Rows are points. Two turns around zero, p and q, are shown by what they do to some points. Write where each new point lands after one turn and then the other. Backwards means that the second turn is done in reverse. Each puzzle has new turns, and all numbers are rounded.
In the rows, 128 means zero.

Turn p:
[112 126 128] -> [129 122 143]
[152 146 153] -> [146 158 111]
[110 147  87] -> [ 84 129 149]
[128 132 147] -> [145 137 130]
[153  88 151] -> [161 105  94]
[112 130 102] -> [103 118 143]
Turn q:
[163 131 157] -> [109 102 160]
[140 170 121] -> [ 91 152 136]
[130 103 138] -> [146 108 132]
[121 136 140] -> [117 121 119]
[107  94  97] -> [174 143 113]
[106 134 117] -> [130 141 106]
Where do these land?
q, then p: [139  98 144] -> [147 112 103]
q, then p: [138 128 151] -> [142 108 133]
q, then p: [129 168  91] -> [114 168 162]
q, then p: [106 117 126] -> [109 124 113]

Turn p:
[158  89 142 124 115 134] -> [150 136 123 139 159 163]
[ 91 157 146 125 141 147] -> [111 128 144 138  79 122]
[114 145 113 143 102 151] -> [118 133  93 144 109 115]
[ 93 147 124 154 149 113] -> [134 134 144 120 100  86]
[119 126 111 118 168 120] -> [119 114 163 131 138 105]
[162 134 124 134 132 115] -> [119 143 127 107 154 130]
[160  97 136  97  88 116] -> [146 107 103 117 159 176]
Turn q:
[141 116 143 121  88 122] -> [148 117 155 120 104 110]
[140 110 132 127 135 123] -> [124 133 128 141 125 110]
[145 165 140 113 135 132] -> [133 161 147 116 140 146]
[ 70 168 137 116 142 141] -> [ 91 122 124 100 129 186]
[131 163 116 124 138 108] -> [130 148 120  98 151 134]
[141 131 107 186 133 144] -> [168 129  83 151 131 139]
[131  82 145 121 140 113] -> [103 126 129 149 108  91]
[124  90 105 116 114 142] -> [126  88 138 150 136 110]
Where do these land?
p, then q: [144 119 135 150 137 111] -> [124 158 138 121 141 131]
p, then q: [152 139 122 114 105 131] -> [113 108 124 138 152 141]
q, then p: [138 152 138 147 137 126] -> [ 96 131 115 126 129 126]
p, then q: [101 133  97 143 119 109] -> [129 123 122 110 135  84]
p, then q: [120 134 104  69 127 123] -> [ 96  91 122 160 108 110]
q, then p: [124 136 146 122 109 112] -> [126 112 120 119 121 153]
q, then p backwards: [117  83 155 151 161 184] -> [102 120 130 111 118 209]

Turn p:
[153 142 177 102 128  94 100 173] -> [ 92 125 151 128 124  51 132 119]
[141 138 104 131 115 147 127 130] -> [116 105 125 138 122 150 123 136]
[101  99 124 116 126 172 154 111] -> [156 117 114 122 161 164 153 108]
[111 102 118 155 138 151 139 135] -> [131 136 112 116 163 154 116 129]
[124 148 137 143 110 117 108 112] -> [115 149 122 149 103 128 126 120]
[133 119 101 128 134 119 106 101] -> [151 122 119 130 103 137 100 122]
[167 160 180 116 154 101 122 148] -> [ 96 139 185 113 113  79 133 124]
[ 87 126 102 124 140 145 152 130] -> [144 126  98 101 139 154 150 142]
[134 119 108 137 108 107 144 112] -> [151 133 126 154 123 135 121 153]
Turn q:
[127 136 104 119 150 118 105 136] -> [113 137 134 138 161 116 142 124]
[131 125 151 134 167 131 125  93] -> [155 144 152 126 126 124 127  86]
[112 132 129 131 129 158 121 115] -> [129 143 117 136 124 155 130 112]
[140  91 146 129 140 171 109 141] -> [172 166 116 140 138 143 115 143]
[128 127 104 132 140 138 121 127] -> [127 127 119 135 153 134 130 119]
[144 138 161 135 124 176 133 166] -> [163 146 125 111 120 167 149 166]
[ 97 138 138 140  92  89 153 158] -> [ 83 110 134  91 103 124 109 159]
[132 134 122  90  89  92 127 125] -> [ 97 112 121 148  99  90 138 146]
[140 113 111 117 159 141 144 107] -> [154 126 108 127 145 114 133  96]
[129 145 114 154  91  67 141 112] -> [ 88  70 155 128 112 112 106 129]
Where do these land?
q, then p: [123 133 169  97 131 114 119 131] -> [112 141 135 153 115 110 159 148]
q, then p backwards: [119 162 103 102 107 104 141 156] -> [119 166 127 114 118 136 133 179]
q, then p: [148 153 139 170 119 139 137 130] -> [125 109 144 133 168 132 131  97]
p, then q: [141 102 118 133 139 101 143  90] -> [158 118 158 149 128 134 149 154]
q, then p backwards: [135 105 151 117 168 109  84 150] -> [138 108 172 152 138  87 155 130]
p, then q: [133 124 101 104 105 151 127 154] -> [138 135 102 121 153 118  89 128]
q, then p: [ 96 110 139 131  99 143 120  95] -> [109 131  98 159 108 156 120 111]
p, then q: [112 100 117 133 132 149 139 137] -> [146 137 116 130 157 121 141 113]
p, then q backwards: [145 163 116 165 151 144 142 109] -> [ 98 148 160 162 111 138 114 143]

Turn p:
[115 173 125 109 142 117 124 148 129 175 107] -> [135  91 160 168 116 112 155 129 138 155 126]
[155 145 147 123 148 111  97 143 131 139 146] -> [ 96 130 140 154 102 121 126 130  99 138 113]
[108  79 104 150  90  96 178 119  88 147 101] -> [157 104  99  79 110 172 141 147 167 134 178]
[142 148 144 113 112 126 116 141 131 103 125] -> [129 132 146 149 141 138 106 132 101 122 131]
[127 120 164 129 152 138 118 112 120 110 123] -> [130 151 118 141 117 117 133 137 118  89 121]
[149 148 116 157 150 152 127 118 139 104 144] -> [120 160 122 133 127 100 100  94 133 129 123]
[150 108 130  93 136 105 141 116 180 127 147] -> [125 140 149 107 121 153 117 142 129 137  65]
[115  96  96 121  98 123 115 131 101 174  92] -> [132  87 131  90 130 119 157 166 137 148 167]
[114 108 141 131 134 131 126 154 154 118 142] -> [ 96 134 127 132 148 146 132 128 139 113 111]
[ 82 111  89 138 102 100 130 106  99 134 112] -> [156 115 126  84 131 146 171 115 133 136 171]
[145 131 162 108 131 131 120 138 150 128 184] -> [102 134 108 151 133 142 116 129  97 135  76]
[126 139 110 124 139 166 146 118 108 109 132] -> [151 118 111 124 139 101 108 101 134 111 128]
[149 150 142 138 156 149 114 147 137  91 130] -> [106 148 141 157 131 108  96 108 121 102 124]
[116 134 122 158 102 147 139 102 127 134 107] -> [156 149 114 124 145 116 133 134 149 143 157]
Turn q:
[111 138 124 150  97 137 153 106  86 159 121] -> [160 167 118 108 140 130 109 165 126 156 128]
[138  92 109 141 137 124 149 119 159 102 143] -> [141 122 135 131 102 117 117 113 121  79 151]
[148 137  93  96 112  95 122 162  94 137 150] -> [148 109 161 139 113 145  96 103 143 171 100]
[123 141 146 145 156 113 139 113 124 115 144] -> [131 146 122 156 121 130 143 133 100 114 115]
[ 84  99 132 124 139 144 140 105 157  98 120] -> [133 128 124 107 158 113 141 114  99  79 151]
[145 149 119 110 141 142 109 102 157 151 109] -> [104  98  93 148 143 124 118 139 133 138 152]
[119 143 148 130 146 153 129 138 152 140 161] -> [118 118 153 154 138 125 158 156 124 120 142]
[140 129 153  82 140 157 153 157 134 150 107] -> [106  99 143 119 139  69 138 140 132 154 121]
[134 138 111 149 114  85 124 109 134 160 154] -> [132 148 133 153 105 164 100 132 114 149 154]
[145 133 154 153  92 119 105 110 142 103 138] -> [ 95 141 123 115 110 169 120 146 129  99 119]
[129 102 148 110 166 151  84 160  92  99 106] -> [112 132 124 130 156 106 165  84 173 118  84]
[128 146 121 141 115 145 132 115 139 118 100] -> [132 116  95 106 127 134 132 146 127 122 133]
[120 117 104 133 109 100 124 166  95 133 110] -> [153 140 138 100 112 139 126  94 144 164 117]
Where do these land?
p, then q backwards: [167 107 154 103 134 133 121 152 170  95 150] -> [147 131 169 102  96 114 120  90 106 104 155]
q, then p: [132 134 115 124 134 144 137 126  87 153 124] -> [107 129 154 137 104 117 126 138 140 155 125]
q, then p: [109 143  98 146 133 140 101 143 100 144 104] -> [130 125 133 118 118 100 110 131 159 160  93]
q, then p: [112 142 104 158 131 167 116 111 102 135 145] -> [ 97 133 142 141 123 107  83 113 152 135 112]
p, then q: [100 146 130 148 150 130 155 129 116 140  99] -> [121 123 133 130  91 135 118 146 113  94 152]
q, then p: [131 123 125 102 126 157 105  98 143 128 128] -> [ 98 138 137 111 130 122 146 104 132 100 115]
q, then p: [138  97 166 104 134 128  88 119 138 110 162] -> [139 170 131 149 147 132 162 109 137  83 134]
q, then p: [120 128  91 153 142  86 162 125 128 147 110] -> [138 120 104 114 110 118 107 130  94 181 141]
q, then p backwards: [145 125 138 155 108  96 156 122 134 125  96] -> [165 106 126 145 139 109 121  98 105 129 147]
p, then q: [124  94 146 113  99 101 158 155 158 111 131] -> [123  98 125 117 160 103 171 140 162 111 133]
p, then q backwards: [121 164 130 123 129 163  88 126 121 163 157] -> [121 149 148  94 184 124 147 129 125 146 106]
q, then p: [137 133 140 106 115  92 150 130 140  85 128] -> [155 119 123 112 135 129 137 154 102  98 163]
